Each row is a point. Each copy is the shape, with its points in the same order, turned, moved and blurred by noise. Some copies are also mirrored. Which?
In the rows, 128 means zero.

Shape, 6 rows:
[[200 125]
 [104  77]
 [128 115]
 [ 39 133]
 [ 96 103]
 [184 134]]
Copy 1:
[[123 185]
 [171  87]
 [141 122]
 [126  32]
 [149  86]
 [119 168]]
Copy 1 is: only turned
Copy 2 (6 x 2):
[[157 198]
 [171 100]
 [141 132]
 [102  52]
 [140 104]
 [158 180]]
Copy 2 is: only turned

Shape, 6 rows:
[[121  52 153]
 [180 112  70]
 [ 85 132  83]
 [179 147 135]
 [114 131 183]
 [101  96  94]]
Copy 1:
[[213 124 150]
 [115  95 219]
 [119  63 119]
 [103 148 177]
 [148 166 113]
 [157  73 143]]
Copy 1 is: mirrored
Copy 2 (6 x 3):
[[105  65 207]
 [ 94  74  85]
 [ 85 165 136]
 [162  84 102]
 [174 119 175]
 [ 76 120 155]]
Copy 2 is: only turned
Copy 3:
[[194 149 193]
 [204  84  98]
 [149 157  86]
 [152  59 138]
 [111 118 179]
 [179 159 118]]
Copy 3 is: mirrored

Shape, 9 rows:
[[173 152  98 141]
 [208 175 117 206]
 [159 134 135 160]
 [141 135  81 111]
 [117 190 146  80]
 [140  72 101 168]
 [108 134 115 101]
 [158  23 163 132]
 [192 123 127 165]]
Copy 1 (9 x 4):
[[ 77 130  97 107]
 [ 63 171 101  39]
 [106 137 135  96]
 [ 89 133  95 153]
 [163 119  61 125]
 [ 74 138 184 134]
 [130 127 104 164]
 [105  69 224 123]
 [ 75 135 141  70]]
Copy 1 is: mirrored
Copy 2 (9 x 4):
[[111 150 181 113]
 [152 116 231 127]
 [143 130 161 139]
 [112 171 148  85]
 [ 65  93 117  81]
 [177 180 129 143]
 [106 148 104  91]
 [152 172  93 215]
 [137 137 193 156]]
Copy 2 is: mirrored
Copy 3 (9 x 4):
[[118 162  95 135]
 [ 88 234 105 144]
 [123 176 136 114]
 [141 118 101 140]
 [ 70  85 132 104]
 [194 172 146 131]
 [132  96 139 123]
 [214 169 159  45]
 [133 198 113 108]]
Copy 3 is: only turned
Copy 4, 9 rows:
[[161 113 182 155]
 [208 117 169 203]
 [168 108 138 142]
 [138 126 186  98]
 [ 90 182 125 133]
 [180  60 158  92]
 [122 138 144  92]
 [136   7  98 102]
 [165  79 150 163]]
Copy 4 is: only turned
